Rows are points. The last column is the point's height on a tilted bowl or saddle (a function of degree 2), plus a little noise. Along how many of its main directions does it bend up, bend down or stay straight?

Points, 17 rows:
[[ 2.0  3.9  6.3 -0.5]
 [-4.0 -1.2  4.4 -0.7]
 [-1.5  1.3 -8.7  6.4]
 [-3.1  4.5  0.3  3.6]
 [-3.1  1.5 -4.0  3.6]
 [ 4.3  7.3  3.8  4.4]
 [ 4.9 -1.5  0.4 -4.3]
 [-1.2  2.6  2.2 -0.6]
 [ 2.4  2.7  3.5 -2.2]
 [-6.2  1.9  7.7  5.0]
 [ 3.6  3.1  6.1 -2.2]
 [-4.6  0.0  0.3  2.7]
 [ 3.7  3.0  1.0 -1.2]
 [-3.9  1.7 -5.0  5.3]
 [ 4.1 -3.1 -2.4 -1.8]
 [-3.6  8.9 -2.7  8.4]
 [ 1.7  7.4  7.1  6.2]]
Directions: 2 up, 0 down, 1 straight

Points (21 x 5):
[[ 3.1 -0.2  5.5 -2.3  2.4]
 [ 6.4 -0.9  2.2  1.9  2.1]
 [ 2.3 -4.8 -4.7 -1.2  6.2]
 [ 2.9  1.7  4.3  6.2  0.9]
 [-3.8 -0.6  7.6  3.4  3.6]
 [ 2.4 -0.2 -2.9 -0.6  4.0]
 [ 1.6  3.2 -3.4  5.9  4.1]
 [ 7.9  0.5 -2.8  5.0  4.2]
 [ 0.7  3.9  0.7 -1.4  2.1]
 [ 4.1 -4.5  2.9  0.2  4.0]
 [ 9.0 -1.2 -5.4  0.8  7.2]
 [-4.7 -0.5  3.0  1.0  3.1]
 [ 4.5  8.3 -3.2 -3.2  2.6]
 [ 6.1  1.2  6.1 -2.6  1.2]
 [ 0.1 -4.2 -1.6  2.5  3.7]
 [-1.8 -2.6  1.0  6.6  2.5]
 [ 2.4  4.6 -0.7 -2.3  2.2]
 [-2.3  3.8 -8.4  8.8  8.1]
 [-5.8  0.9  9.1 -0.8  5.4]
 [ 2.8 -5.1 -1.2 -4.0  6.1]
 [ 8.0  3.7  3.9 -4.5  0.5]]
Directions: 2 up, 1 down, 1 straight

Points, 42 rows:
[[ -6.7   1.4   2.3   1.2  -6.2   4.9   2.2]
 [ -3.3  -7.1  -0.9  -6.0   0.5  -4.5   3.8]
 [ -2.3   5.8   2.0   4.1  -3.3  -2.4   2.5]
 [ -3.7   6.8  -2.0   0.5   4.4   1.1   3.9]
 [  3.4  -0.6  -1.1   2.4  -0.6  -2.7   1.8]
 [  7.6  -1.6   2.8   4.5  -0.1  -1.5   4.2]
 [  2.3   2.0   5.2  -1.4  -4.3  10.0   3.2]
 [  1.8   3.3   1.9  -1.0   0.5   3.8   0.3]
 [ -3.3  -3.8  -0.6   8.1  -2.9   7.4   6.1]
 [  1.5  -2.9   4.5  -0.8   3.3  -1.0   1.8]
 [  6.9  -0.3   4.7   1.9  -0.1   2.8   3.4]
 [ -6.5  -2.2  -4.8   2.7   3.2  -6.5   6.7]
 [  0.3  -4.5  -0.8   0.1  -9.4  -1.2   3.1]
 [  3.7   2.8  -5.9  -2.8   1.6  -2.5   2.3]
 [  0.7   8.1  -4.3  -4.5   2.6  -7.6   4.0]
 [ -1.8   2.8   7.9  -2.5  -1.1   3.4   0.4]
 [  0.4   4.3  -0.8  -0.8 -10.9   0.0   4.4]
 [ -1.3   1.8   0.9  -1.2   0.8 -11.5   3.6]
 [  2.3  -4.9  -3.5  -5.1   1.2  -1.9   1.5]
 [ -6.5  -0.1   4.7   4.3   5.2  -2.0   5.6]
 [  1.2  -2.1   0.4  -5.0  -7.0  -4.1   1.0]
 [  5.8   0.8   3.2  -2.3   2.6  -2.5   1.2]
 [ -3.1   5.8  -4.1  -4.3   1.0  -7.3   2.9]
 [  0.1  -5.5   1.0  -1.8  -2.1  -1.6   0.9]
 [  3.1   1.0  -4.6   2.1   3.7   2.0   4.3]
 [  5.7  -0.1   3.1   7.2   2.9   4.2   7.3]
 [ -7.6   7.5  -1.5   3.9  -0.4   2.7   5.0]
 [  2.0   1.4   2.4  -5.2  -8.2   7.0   1.2]
 [  0.8   2.2  -2.0   3.4  -2.7   5.1   3.3]
 [ 12.0   5.1   5.5   1.9   2.3   8.0  11.1]
 [ -0.5   4.4  -2.2  -0.9 -11.1  -0.5   4.7]
 [ -0.3   1.1   0.7  -2.9   4.6  -1.1   0.9]
 [  6.4   3.3  -7.2   3.0   3.8  -1.4   8.0]
 [ -2.5   7.9  -3.3  -2.9  -7.7  -0.1   3.0]
 [  3.3  -4.3   4.1  -1.6  -0.8  -3.8   1.5]
 [  3.1   2.6  -4.7  -2.5  -0.7   0.0   0.9]
 [ -5.7   2.0  -6.3  -3.3  -4.0  -1.5   1.9]
 [ -0.1  -2.0  -1.1  -1.0  -0.9   0.4   0.0]
 [ -2.5   2.6   1.2   0.2   8.4   3.8   5.5]
 [ -0.9   1.7  -3.2   5.7   2.4  -0.1   4.5]
 [ -6.0  -2.3   6.3  -5.3  -1.4   9.1   1.2]
 [ -2.0  -8.7  -4.9   3.1   2.9   1.7   7.0]]
Directions: 5 up, 0 down, 1 straight

Points, 43 rows:
[[  3.1  -2.7   4.1  -5.0  -2.3   2.0  -1.4]
 [ -1.9   0.3   1.1   7.1  -5.5  -3.7  -5.5]
 [  2.9  -0.2   1.9   3.8  -6.3   5.0  -4.1]
 [ -0.3   0.9  -2.4  -6.8   1.9   5.4  -0.9]
 [ -0.9  -0.2  -2.1   0.2   2.5   4.0  -0.6]
 [  0.1  -5.6  -4.0   4.9   0.9   5.8  -3.7]
 [ -2.8   0.9  -4.5  -3.5  -2.2  -5.6  -0.9]
 [ -1.8  -6.9  -1.4   4.8   0.1   3.3  -4.2]
 [  2.7  -0.5   0.2   1.8   4.3   3.4  -1.1]
 [  1.6  -0.7   4.4  -2.8   6.2  -5.1  -3.2]
 [  2.8  -2.3   0.7   1.6   2.6   1.4  -0.9]
 [  0.6  -1.4   3.1  -3.2   0.8   4.2  -0.9]
 [  3.9  -1.9   3.7   3.5   5.1   1.5  -3.4]
 [  9.7   2.0  -3.0   9.6   3.8   1.4  -8.4]
 [  2.9   6.6   1.9   3.1  -6.9   1.0  -5.8]
 [  3.0   5.7  -2.3   3.2   7.2   0.0  -3.8]
 [  2.1   3.0   0.2  -3.7   0.0  -3.0  -0.3]
 [  0.6   1.7  -0.1  -7.5   7.9   1.5  -2.4]
 [  0.9   0.0  -1.9  -2.8   2.1   0.7   0.4]
 [  2.1  -1.8  -2.2  -1.2   1.3   0.3   0.4]
 [ -2.0   1.7  -3.7   4.0   7.7  -4.0  -4.4]
 [  4.4  -3.9   6.6  -9.6   4.6   7.5  -5.9]
 [ -7.8  -2.1  -2.5   0.7  -2.5  -1.2  -1.8]
 [ -8.6   0.3   1.6   2.4  -2.1  -0.8  -2.6]
 [  5.4   4.6   1.7  11.9   2.4  -1.6 -12.7]
 [  2.6  -4.6   0.7  -3.5   2.6  -3.2  -1.4]
 [  3.8   0.8   5.5   4.4  -0.4  -7.0  -5.5]
 [  4.4   3.1   1.5   2.8   8.4   3.6  -3.6]
 [  8.5   4.2  -2.8  -7.0  -2.9   8.2  -1.0]
 [ -1.9  -5.2   0.6   2.1   3.2  -2.2  -2.6]
 [  0.1   2.3  -0.9   1.6   0.0  -5.8  -1.6]
 [  2.4  -6.6  -2.5  -4.2   0.9   0.1  -1.2]
 [  7.5   2.4   5.3  -4.2  -1.0  -8.0  -4.9]
 [  8.7   3.6  -0.8   0.3  -1.4   5.5  -0.6]
 [  2.5  -0.2   1.7  -3.3  -2.6   2.4  -0.4]
 [ -6.0   4.8   4.6   3.9   8.5   1.3  -7.1]
 [ -1.8   2.6   5.4  -0.4   7.2  -7.3  -4.5]
 [ -5.3   7.8   7.9   1.7  -3.0  -1.8  -5.2]
 [ -1.0   5.7  -4.3   1.6   5.0  -4.5  -2.8]
 [ -0.5   4.9   2.7  -7.3  -4.9  -4.9  -3.3]
 [  2.6   6.6  -3.7   0.3  -7.8  -6.9  -5.9]
 [ -5.5  -8.8  -5.4   5.0  -2.6   1.6  -6.2]
 [  1.4   1.1   0.2   1.1   7.3  -2.0  -2.4]]
Directions: 0 up, 5 down, 1 straight

Points:
[[ -3.3   2.9  -1.1  -1.9  -2.4  -3.8  -4.9   4.5   2.1]
 [  5.2  -0.8  -4.9  -1.3   2.7   1.6   3.4  -1.4  -2.3]
 [  3.1   1.5  -2.7   2.7   4.8 -10.2  -2.1  -0.9   6.2]
 [  2.0   1.9   0.8  -0.7   0.9  -0.4 -10.1   7.5   0.1]
 [ -3.4   4.4   5.7   7.4   4.0   2.9   2.4   1.7  -6.2]
 [ -3.2  -4.1  -5.3   1.8   4.1   3.4   2.2  -2.9  -3.9]
 [ -5.8  -0.4  -2.1  -1.1  -0.1   1.5   0.2  -6.2  -3.9]
 [  2.5  -3.4   5.6   2.0  -0.5   6.5   2.4   4.4  -2.5]
 [  2.0   1.9  -4.4   4.7   2.4  -8.4   0.5   0.6   3.5]
 [  1.5   3.3   2.7  -5.5   2.6  -1.9   2.7  -4.3  -2.1]
 [ -0.8   0.9   3.4  -1.4   2.5  -1.8  -2.2  -0.7  -0.9]
 [  1.3  -6.8  -2.3   0.0  -0.1  -0.5  -4.5   2.4  -2.1]
 [  1.5   4.7  -4.0  -2.1   6.7  -5.0   2.7  -4.3   5.7]
 [  4.9   8.8  -1.0  -0.1   3.1  -2.3   4.2  -3.7   3.9]
 [ -1.6  -4.2   1.1  -0.7  -2.0   2.7  -1.3   3.7  -0.9]
 [ -1.6  -6.5   0.3  -0.9   1.9  -2.2   4.3   6.5   1.5]
 [ -1.6   2.1   6.4  -3.9   3.4   0.9  -5.8  -0.7  -0.3]
 [  2.1   3.5   5.5   0.9 -11.6  -3.5  -1.1  -9.9  12.5]
 [ -6.2  -3.2 -10.2   2.2   1.9   4.5  -8.2   4.1  -4.1]
 [ -2.6   2.5  -0.2  -3.2  -0.3  -1.1  -8.8  -1.7   4.5]
 [ -4.5  -1.7   0.9   4.6   3.1  -1.3  -2.0   1.6  -4.3]
 [ -3.2  -4.3   2.1  -2.0   4.0  -6.5  -4.6   2.8   4.1]
 [  6.2   2.6  -2.0   7.9   0.9   6.5   4.5  -3.7  -0.3]
 [  7.0   2.2  -4.2   5.5  -5.6   3.0   7.8   1.4  -1.4]
 [ -4.9  -3.1  -2.1  -3.6  -4.7   0.0  -2.5   2.8   0.4]
 [ -5.3  -5.3   1.8  -3.3   1.0  -2.8  -2.8  -6.1  -3.2]
 [  3.2   0.7  -1.7  -4.9  -3.6  -4.0   5.1  -5.8  -1.5]
 [ -1.6  -3.0   0.9  -1.5   1.0  -1.7   7.1   1.9  -0.5]
 [  6.4  -6.1   3.5   3.8  -5.5   2.6  -6.0   4.2  -3.3]
 [ -1.7  -3.3   2.0  -2.2   3.0  -4.8  -0.8  -1.3   0.0]
 [  6.6  -4.6   6.9   2.8  -3.7   1.1   0.6  -0.2  -5.5]
 [ -2.6   0.3  -3.0  -0.7   5.6  -2.0  -8.4  -2.6   5.2]
 [  1.9  -1.3   0.6   4.5   5.9   1.2  -5.3   1.7  -4.8]
 [ -2.8   4.0   4.8  -5.0  -0.4  -1.2   4.7  -4.8  -4.4]
 [  4.0   3.2   2.8  -6.7  -3.4  -6.2   3.2   3.1   0.7]
 [ -8.7  -5.9   1.0   9.3  -2.6   1.2  -2.9  -2.2 -10.5]
 [  1.1   7.1  -2.0  -1.3  -3.4   1.9  -5.9   3.3   1.3]
 [  3.2  -5.6   5.1  -3.1   3.9  -6.4  -5.5   0.5   0.5]
 [ -0.6  -4.9   0.9   4.0  -0.8  -2.0   2.8  -1.7  -4.4]
 [ -4.0   1.1  -2.4   6.0   4.2  -5.4  -5.4   2.2  -2.2]
 [  1.8   0.8  -4.1   0.6   0.9   5.7   5.9  -3.5  -1.2]
 [  0.1   2.5  -7.1   7.4   0.8   3.6   5.7  -5.8   0.3]
 [ -6.9  10.8   7.3   4.5   0.7   1.2  -2.6   1.7  -6.4]
 [  7.2   0.4   7.8  -0.4   6.1  -4.5  -1.5   0.3  -7.5]
 [  5.1   1.6   4.5   0.1   5.2  -1.9  -8.9  -2.1   0.2]
 [ -4.0  -2.6  -0.4   5.5   3.0  -1.0   5.6   5.5  -3.5]
 [ -0.3  -1.9   6.8  -3.5  -4.2   8.5   1.2  -1.8  -0.4]
 [ -1.0   7.2  -2.2   1.7   2.2  -3.3  -3.9   3.9  -1.5]
 [  4.7   1.5   6.8   6.6  -0.6   3.7  -4.2   3.0  -3.6]
 [  4.5  -4.4   1.5   4.0   0.1  -5.8  -0.7   2.3  -2.3]
 [ -4.6  -0.1  -0.9   0.5   4.1  -2.3  -0.8   1.3  -0.8]
 [ -2.2   0.3   0.3   2.2   6.7  -1.2   0.8  -0.3  -1.7]
 [  2.0   9.0   1.6   6.2   3.0 -10.1   4.1  -7.4   9.1]
 [ -4.5  -9.5   1.4   0.3   5.4   5.8   1.4  -3.0  -7.7]
 [ -1.2   4.8  -2.8   5.9  -0.2   0.6  -7.3   4.0  -3.1]
 [  1.6  -1.2   1.2  -7.1  -2.3   9.2   0.7  -1.4  -2.0]
 [ -2.9  -1.2   3.3   6.1  13.5  -0.6   9.8  -3.6  -3.6]
 [  1.9  -0.5  -6.5   0.9  -0.6   0.3  -5.2   1.4  -1.0]
 [ -7.0  -0.1   2.9   0.4   1.0   1.9   1.7   1.9  -2.5]
 [ -0.9  -4.3  -1.8   0.6   5.5  -1.8   5.9   6.2   1.0]
 [  4.5   2.1  -5.1   0.5  -0.6   0.5  -6.9   3.0  -1.1]
 [ -5.8   3.8   4.6  -1.4   2.0   0.5  -5.0  -2.9  -1.6]
 [  2.8   6.0  -1.8  -7.0  -5.2   2.1   1.3   0.4  -1.6]
 [  0.7  -3.9  -2.4  -5.1 -12.1  -4.4  -4.6  -2.6   5.8]
 [ -0.7 -13.2   1.2   2.2  -5.6   0.9  -0.6   0.0  -8.2]
 [  4.6   4.9   1.0   6.4  -3.5  -0.3   2.6  -4.3   4.4]]
Directions: 4 up, 4 down, 0 straight
